Every row gives one point. To make a cloud, some directions were put in groups of two or more. Within a group, all points are equally far from the middle, so they leave a hole (a ring in 2 directions, a hollow ball in 3). The other directions are filled evenly. Then the cloud was stretched, turned, moved and blurred a little. How many holes are there, and how many directions does each take, smallest first?

Cloud (22 x 3)
[[ 0.24 -0.07  0.38]
 [-0.34  0.32  0.18]
 [ 0.27 -0.05 -0.31]
 [ 0.37  0.04 -0.11]
 [-0.20 -0.38  0.20]
 [-0.50  0.21  0.15]
 [ 0.29 -0.02 -0.29]
 [ 0.35 -0.19 -0.14]
 [-0.36 -0.32 -0.01]
 [ 0.22  0.17  0.31]
 [-0.08 -0.39  0.23]
 [-0.05  0.33  0.26]
 [ 0.13  0.30 -0.15]
 [-0.34 -0.35  0.16]
 [-0.27  0.21  0.41]
 [-0.09  0.29  0.36]
 [-0.22  0.29  0.34]
 [-0.56 -0.06  0.18]
 [ 0.08 -0.03 -0.42]
 [-0.51  0.22  0.03]
 [ 0.04 -0.42  0.05]
 [-0.42 -0.19  0.32]]
Holes: 1 (3)

Cloud (26 x 4)
[[ 0.34 -0.30 -0.47  0.20]
 [-0.07  0.15  0.06 -0.46]
 [ 0.72 -0.14 -0.08 -0.09]
 [ 0.21  0.31 -0.41 -0.04]
 [-0.10 -0.03 -0.49 -0.15]
 [-0.13  0.05 -0.45  0.22]
 [ 0.59 -0.31 -0.17  0.02]
 [ 0.13 -0.23 -0.54 -0.07]
 [ 0.38  0.00  0.24 -0.03]
 [ 0.26 -0.19  0.25 -0.23]
 [ 0.40 -0.28 -0.36  0.25]
 [ 0.08 -0.04 -0.67 -0.17]
 [ 0.03 -0.02 -0.44  0.33]
 [-0.22 -0.24  0.00  0.33]
 [-0.35 -0.04 -0.04  0.43]
 [-0.24 -0.17 -0.01  0.42]
 [ 0.31  0.20 -0.07  0.11]
 [-0.14 -0.31  0.24  0.19]
 [ 0.17  0.31 -0.06 -0.09]
 [-0.59  0.22 -0.03  0.06]
 [ 0.03  0.17  0.10 -0.45]
 [-0.21  0.01  0.11 -0.42]
 [-0.35  0.28 -0.09  0.15]
 [ 0.13  0.30 -0.45 -0.05]
 [ 0.22  0.23 -0.19 -0.45]
 [ 0.10 -0.28  0.24  0.19]]
Holes: 1 (3)
